Every row gives one point. Two turns around zero, p and q, are shown by what they do to some points. Where does a point land after both, in the order given? Backwards means that the second turn is done in reverse. Each puzzle has new turns, and all numbers are rounded.
In the rows, zero is written as 128.

Turn p:
[ 87 142] -> [97 98]
[143  39] -> [214 100]
[130 157] -> [103 143]
[136 153] -> [110 147]
[144 148] -> [118 151]
Turn q:
[164 133] -> [160 145]
[72 90] -> [89 73]
[148 160] -> [135 165]
Where do these land?
q, then p backwards: [200 139] -> [189  88]
q, then p backwards: [ 88 103] -> [ 82 136]
q, then p: [ 86 122] -> [129  86]
p, then q: [138 148] -> [109 140]

Turn p:
[108 123  94  50] -> [ 97  52 112 101]
[106 176 118 172] -> [162 166  82 116]
[136  62 126 188] -> [119 158 140 211]
[128 146 137  70] -> [113  94 140  81]
[176 156 143 133] -> [169 136 163 110]
[115 105 150 155] -> [108 160 132 150]
Turn q:
[ 75 115 105 120] -> [101 125  88  93]
[166 166 176 101] -> [116 163 179 172]
[ 87  81 105 210] -> [156  63  50 126]
[147 112 125 106] -> [125 120 157 114]
[136 107 156  94] -> [ 95 115 162 130]
[158 187 100 136] -> [175 183 134 131]
Where do these land?
q, then p: [ 73 126  76 128] -> [130  58 102 114]
q, then p: [136 187 111 115] -> [171 136 123  82]
q, then p backwards: [108 191 136 189] -> [103 131  90 206]
q, then p backwards: [128 113 164 130] -> [129  92 118 118]
p, then q: [181 120 153 165] -> [141 141 147 193]
q, then p: [137  64 149  82] -> [ 48 141 140 130]
q, then p: [133  95 107  87] -> [ 82 113 145 103]

Turn p:
[123 180 124 153  77 103] -> [145 120 140 160 116  58]
[107 115 102  97 133 110] -> [129 143 128  89 156 119]
[119 133 147  91 124 104] -> [142 145 161 100 121 122]
[155  81 113 106 151 102] -> [147 101 122  81 148 161]
[127 181 157 135  81 125] -> [147 142 152 164  90  83]
[110  84 119 157 167 136] -> [ 79 104 110 116 147 158]
[171  91 154 115  64 225] -> [154 164  48 141  39 163]
[108 149 127 157 177  97] -> [ 97 104 168 145 168 128]
[132 139 109 142 177 151] -> [113 130 123 157 167 160]
Turn q:
[146 162 103 154  75  91] -> [106 184 168 134  97 102]
[ 96 102 191  73 122 134] -> [ 78  66  84 150 134 135]
[ 93 131 149 180  92 110] -> [122 157 129 188 136  90]
[189 140 156 143 116 133] -> [122 115 191 143 120 152]
[148 111 116 184 118 170] -> [187 138 149 164 111 141]
[138 167 102  75 183 136] -> [118 132 114  55 154 172]
[ 87 153  91 136 113 138] -> [133 180  93 129 121 127]
[131  68 114 103 167 135] -> [163  74 104  95 125 117]
[124 119 131 104 165 104] -> [120 105 120  94 154 116]
Where do these land?
q, then p: [134 138 110 147  87  75] -> [130 123 181 127 113  81]
p, then q backwards: [132 112 149 117  97 160] -> [120 126  94 114  95 146]
p, then q: [ 81 208 135  92 186 144] -> [107 153 145 163 226 165]
q, then p: [ 99 165 143 136 183 187] -> [123 147  95 176 172 186]
q, then p: [112  89 119 133 108  94] -> [140  94 141  99 133  95]
q, then p: [173  67 159 125 125 133] -> [119  88 106  87  78 148]
p, then q backwards: [147 105 144 158 125 126] -> [137 103 143 101 118 145]
q, then p: [104 163  55 121 127  99] -> [177 173 164 135 159  93]
q, then p: [170 105 138 122 114 134] -> [124 120 118 111  81 132]
